Rows are points. Each copy is the shape, with its points in the same order, turned, moved and blurred by noise. Is it also mirrored, or only turned?

Shape (6 x 3):
[[ 31  46  -2]
 [ 22 -86  55]
 [ 51 -13 -19]
 [-26  45  14]
 [  5 -74 -46]
 [-35  59 -27]]
Copy 1 (6 x 3):
[[ 44  21  41]
 [ 49 -90 -59]
 [ 68  14 -23]
 [-11  -7  46]
 [ 22   3 -94]
 [-26  35  37]]
Copy 1 is: only turned
Copy 2 (6 x 3):
[[-15  20 -56]
 [  4 -85  37]
 [ 33 -23 -41]
 [-32  45  -8]
 [ 80 -20  23]
 [ -9  79 -17]]
Copy 2 is: mirrored

Shape (10 x 6):
[[ -3  32 -25 -52 -47 -25]
 [ 22  10  43   2 -15 -62]
 [ 22  -3 -57  63  41  67]
 [-24 -29  -6  13  42  41]
 [ 22 -49 -54  12 -13  37]
 [  8 -41 -17  44  -2  40]
 [-30  10  64  36 -40  -6]
 [ -7  44 -76 -40 -72 -55]
 [ 20 -12 -17  30  -4  52]
 [ 17  52  79 -47 -66 -38]]
Copy 1 (10 x 6):
[[ -5  -3 -28 -52 -33  34]
 [ 26  47  28 -52   2 -29]
 [ 30 -22 -14  83  84  38]
 [-13 -26  23  56  38  -4]
 [ 34 -69  -6  20  39  21]
 [ 41 -41  15  46  30  -3]
 [ 27  44  37  26 -46 -34]
 [  4 -14 -95 -63 -41  24]
 [ 40 -27  15  41  27  30]
 [ 25  61  47 -70 -70  21]]
Copy 1 is: only turned
Copy 2 (10 x 6):
[[ -18   51  -68   -9   25  -35]
 [  16   43    8   48   18  -42]
 [  39  -59  -38   36  -42   70]
 [ -10  -69   -8   29    6   30]
 [  -6  -56  -60   12  -49   -4]
 [   9  -52   -3   20  -48   10]
 [ -33   32   54   23   -4    6]
 [ -48   73 -121    6   -1  -14]
 [  18  -37  -14    1  -35   24]
 [   4   88   22  -33   34  -58]]
Copy 2 is: only turned
Copy 3 (10 x 6):
[[  39   38  -20  -16  -60  -54]
 [  67  -21   42   19  -46  -24]
 [  12   17  -43   27   75   51]
 [ -10  -19   10  -28   42   24]
 [  38  -16  -59  -19   37    6]
 [  35  -24  -31   -3   30   40]
 [  22  -23   37    0  -75   48]
 [  31   46  -67   18  -65  -84]
 [  43    7  -32   -5   17   48]
 [  72   35   69  -14 -102  -13]]
Copy 3 is: only turned

Shape (15 x 9):
[[  4  41  31 -50 -27 -24 -63 -27 -26]
 [  0  31 -11 -23 -50  24  17  58 -75]
 [-74 -46 -48  39 -56  28  82 -43 -11]
 [-57 -36  17  50 -11  14  49 -27 -33]
 [ 29   2  27 -66   4  10 -34 -21  -7]
 [-20  49  21 -56 -41  10  23 109  -3]
 [ 16  43 -11  11   4  28 -12  36  -9]
 [-18  34  12 -48  15 -28 -60 -32 -16]
 [-48  -6 -34  13   1 -11 102 -38 -27]
 [ 21  41  40 -13 -50 -27   3  38   0]
 [-20  65  -1 -18 -48  36   4  18   0]
 [-23  -6   2 -41   6 -26 -68  -4  -1]
 [-50 -53   4   0 -20  30  87 -53   1]
 [ 15  32  -8 -34 -43 -10  19  50   5]
 [ 24  -7  -7 -41 -18 -31 -55 -17   0]]
Copy 1 (15 x 9):
[[  31  -14   69   -1  -55  -17  -73   11   24]
 [ -10   20  -14  -18  -36  -66  -19   37  -53]
 [ -65  -31  -28   23   16   52   39  -47  -76]
 [ -33  -46   21   31    7    3   63  -19  -46]
 [  67   -5   54  -26  -16   -2  -37   22   20]
 [ -43   22   -6 -100  -57  -61  -13   38   -1]
 [ -27   52   25   -7   11  -43  -24   31   12]
 [  19  -12   81   -5  -20  -18  -83  -12   22]
 [ -27    8   19    9    2    6   49  -75  -68]
 [   0   26    7  -20  -67  -46   -3   23   39]
 [ -42   43   20  -16  -40    2  -30   29  -11]
 [   9  -52   41  -21   -3  -28  -57  -13   39]
 [   0  -29   16   -5    9   58   61  -45  -53]
 [ -13   34  -15  -46  -33  -42  -20    0    7]
 [  38  -20   19    5  -11  -20  -58   -9   40]]
Copy 1 is: only turned
Copy 2 (15 x 9):
[[   3   35   -1  -53  -20  -78   25  -35   29]
 [ -32  -14  -74  -84  -29  -14  -14   11  -13]
 [ -29  -34  -55   73  -14   31   16   93  -43]
 [ -64    9   -9   33  -17   17  -23   42  -25]
 [  11   -6   21  -53  -15  -25   39  -29   31]
 [ -42  -12 -121  -87  -17   11   -9  -29   69]
 [  15    4  -50  -48   17   13  -38  -20    6]
 [ -13   29    6  -34   28  -73   40  -38   25]
 [ -48  -18  -43   46    0   31   26   18  -81]
 [  -6   10  -63  -15  -47   -8    1  -52   29]
 [  21   38  -80  -41  -12   12   16    7   23]
 [  -5   -5    7  -17   30  -65   11  -21   41]
 [ -48  -32   -2   46  -26   50   36   55  -21]
 [   8  -22  -95  -37  -27    0    1  -33   22]
 [  31  -16    1  -20   -3  -55   25  -37   35]]
Copy 2 is: mirrored

Shape (18 x 12):
[[  -6  -37   41   15   -5    1   -2  -19   15   -7  -13  -20]
 [ -25    1  -12   46   23    9  -12  -27   -3  -13   21   -2]
 [   0   11   -1   34  -12  -21  -15   -6    8    9    6  -16]
 [ -15   -2    0   54  -18    9   -8   25    4  -17  -44   13]
 [  52   10  -10   12  -11    6   38  -23   14  -19  -31  -15]
 [ -17  -30   -7   15  -15   -5    7   55  -12    7  -41  -16]
 [ -27    7   47    6    2  -17   -6   27  -21   13   16   52]
 [ -33   -7    1    8   -6  -19   11   35  -46   -4   25    6]
 [ -26    3   -4    7  -11   24    3   18   19  -15   27   14]
 [ -17   11   -7   24    1    2   -6   -8   17   30   25  -21]
 [  45  -14    5   -3  -17   -7   16   -6  -51   21   19  121]
 [  -4  -11    2    3   34   13   -4   67  -10  -10    0   22]
 [  11   -3  -12    3  -22  -24  -12  -15    8   -7   20  -18]
 [ -14   -2    3    8  -19    9    9    0  -21   25    6  -20]
 [  61    6   23    7  -11   24    8   38 -120   -3    9  -16]
 [ -29   12    4   -6    2   -9    1   -5   -1   -1  -12   -6]
 [ -18    3    3   70   19   -2   23    4   15  -13   19  -21]
 [  -3    3  -14   12   49   16    9  -20   11  -11   20  -17]]
Copy 1 (18 x 12):
[[-10  -9  13  19  26  -3  59 -18 -20  -6 -25 -17]
 [-32  24 -38  22 -15  31  10 -13  -2  -7 -20  -3]
 [  1  27  -3   3  15  13  11 -14  16  14  -2 -17]
 [ 13  39  15  11  11  29   9  35 -24 -12 -32 -32]
 [ -2  50  10 -41  18 -18  29 -15 -53  -4  14 -11]
 [ 17   2  30 -22   7   3  24  53   3   0 -30 -29]
 [ -1 -24  29  51  -5   1 -38   4 -16  27 -32   9]
 [-18 -14  26  -1 -35  -7 -15   6  21  -6 -34  -1]
 [ 17  13  10  28 -19  26  12   9  -8 -21  -5  26]
 [ -8  26 -20  23  -2  17  30  -7  17  31  11   1]
 [ 43 -41 -12  10 -45 -24 -81 -27 -81  11 -22 -20]
 [-16 -19  -1   4  -2   0 -23  65 -14 -14 -11   8]
 [ 15   9  -8 -12  12   6  15 -40  10  -6   6 -18]
 [ -3   5  16 -10 -21   9  27  -9  -2  28  -3 -10]
 [-56 -24  61 -42 -52 -21 -30  15 -38   2  30 -66]
 [ -8   6  14   0   6  26   8  -7   2  16 -24  16]
 [-33  58 -13  22 -12  -6  28  14   5  -9 -21  -6]
 [-47  25 -37  -5  -8  11  25  -7  -6  -7   3  26]]
Copy 1 is: only turned
Copy 2 (18 x 12):
[[ -7 -27  15  20 -37  -9 -25 -25 -26 -10  20  -6]
 [ 15  25  -7  29 -12  23  17 -36   2   8  17  -7]
 [  9   1 -10  39 -10  -3 -11  -8  10  -3  -1 -39]
 [-25 -29  -7  61 -28  41  10   8   7 -19  21 -21]
 [-14   8  45   0 -25   6   7  28  -9 -41 -12 -39]
 [-26 -59 -30  45 -19  -3  20  23  -5 -17  -2   2]
 [-44 -12   2  63   1   6 -34 -19  29  37 -13  25]
 [-25   6 -37  51  -7 -14   6   9   9  21 -11  32]
 [  8  -6  -5  17 -33  29  -4   9  28  25   3  14]
 [ 23  -6 -14  18 -20  -2   2 -27  19  17 -17 -28]
 [-31  26  46  75  28  42 -45   7  16 -18 -79  58]
 [-20 -41   9  42  16  19  27  22  10  35   3  28]
 [ 21  11 -11  14  -5 -10 -27  11   0 -10  -3 -19]
 [-10  -8 -23  24 -31  -6   0  -8  -9   7 -35 -11]
 [-50  25   3  72   2  -9  19  53 -84  39 -64   2]
 [-29  -7 -18   4  -9   3  -7 -12  13   3   2 -11]
 [ 12  10  11  46 -40  -9  37 -19  19   7  26 -19]
 [ 11  13  19 -10  -1   7  33 -24  -1  15   8  -6]]
Copy 2 is: only turned
Copy 3 (18 x 12):
[[-28 -35   5  -9 -36 -19   3  -8 -28  -3  26 -11]
 [-25  30  21   2 -24  -5 -29 -17  -1 -23  23 -11]
 [ -2  10  20 -11  -8 -18  -6  11 -32 -12  10  12]
 [-27 -26  45  35 -15 -27  18  -2  -7  -7 -16  22]
 [  4  -5 -22 -13 -39 -11  63   4  10 -15   6  23]
 [-30 -33   4  34  20 -38  14  25 -20   2 -34  -6]
 [-12 -17  34  35  47  16  -9 -16 -48 -26  36 -20]
 [-45   8  -3  34  37  14 -20  13 -42 -24   0 -17]
 [-38 -19  28 -10   7  28 -13   0   3   0   2   0]
 [-13  25  21 -28   1 -18 -16   1 -12   5   8 -16]
 [-14   9 -22  69  70  26  30 -37 -23 -10  89  48]
 [-12 -36   3  38  45  -2 -19  -6  15 -36 -16 -10]
 [ -2   5  -7 -16 -17   2  -9  37 -27  -8  25  17]
 [-26  13  -7  -1   3  -8   8   1 -43  14  -3 -11]
 [ -4  11 -84  41  30   4  -2 -39 -67 -41 -45  36]
 [ -2  -2  16  13 -15  11   1   8 -25  -3   7 -27]
 [-47  20  29 -14 -20 -23  -7 -10  -8 -50   1 -18]
 [ -7  24  -5 -13 -18   0 -14 -15  28 -32   8 -32]]
Copy 3 is: mirrored
